Each row is a point. The window is the flat piece filled in between its corners: a triangle in 3 columns, a solid with four corners in 4, and so on. A path goes straight from each point to the next, and from the last back to the first. List the points from which the path goes on through the window.
In the rows, zero is written as 128.

Window (3 x 3):
[[117 152 134]
 [129  49  85]
 [111 134 160]]
Path:
(1): [ 75 136 123]
(2): [171 116 122]
(3): [175 108 121]
(4): [ 79  94 133]
(5): [ 72 120 122]
(6): [141 144 175]
(7): [152  85 102]
(8): [ 83 104  83]
(9): [ 86 146 123]
(10): [141 130 131]
(11): [163  86 123]
(12): [ 76 146 113]
(13): [85 54 79]
(14): [161  61  99]
(15): [137 125 133]
(16): [ 74 102 114]
Through the window after points: 1, 3, 5, 9, 11, 13, 15

Window:
[[ 29  97 169 151]
 [168 143 135 147]
 [156  97 136 156]
 [128 136  92 154]]
Path:
(1): [ 55  99 155 168]
(2): [ 50 107  85 102]
(3): [188 118 113 117]
(4): [164 128 101 199]
(5): [133 144 118 176]
(6): [135 124 131 131]
(7): [136  99 137 133]
(8): [134 115 178 203]
(9): [153 140 107 192]
(10): [106 127  94 125]
(11): [142 134 122 124]
(12): [102 141 125 182]
Through the window after points: 5, 9

Window:
[[135 126 109 169 139 114]
 [ 93 160 140 141 187 153]
 [153 249 176 146 128 169]
 [ 72 136 136 123 144 124]
 [161 141 107 139 118 156]
 [126  80 139 129 146 112]]
Path:
(1): [152 188 102 120 132 113]
(2): [154 130 106 117 147 109]
(3): [125 144 156 171 112 156]
(4): [110 159 169 149 150 160]
(5): [103 192 121 141 166 105]
(6): [152 155 122 142 152 131]
(7): [128 142 131 168 133 136]
(8): [116 140 173 190 121 146]
(9): [167 174 118 127 132 154]
(10): [122 178 133 124 169 151]
(11): [ 83 125 168 155 128 157]
(12): [137 121 154 181 144 185]
Through the window after points: none

Window (8 x 8):
[[118 171 100 186 111  90 126  73]
 [173 167 206 133 162 124 152 143]
 [108 184 157  61  72 109 160 195]
 [111 116 100 193 114 114 133 118]
 [148 197 137 110 169 185 147  92]
 [184 117 128  63  65 121  93 163]
 [ 75 147 117 123 107 104  87 121]
 [141 129 150 157 159  79 200  83]]
Path:
(1): [171 163 121  88 162 105 142 181]
(2): [114 148 157 130  90 109 128  91]
(3): [137 159 173 150  97 126 121  96]
(4): [122 143 120 115 150  84 169 140]
(5): [163 143 110  94 108  93 109 178]
(6): [153 127 142 115  63 139 113  85]
(7): [149 130 178 110  92 140 134 119]
(8): [182 185 146 139 187  88 137 176]
(9): [160 170 119 121 175  98 151 150]
(10): [115 142 141 114  91 124 101 121]
(11): [ 89 102 171 185  88 128  92  96]
(12): [157 169  74 141 151  91 143  97]
Through the window after points: 3, 5, 7, 9
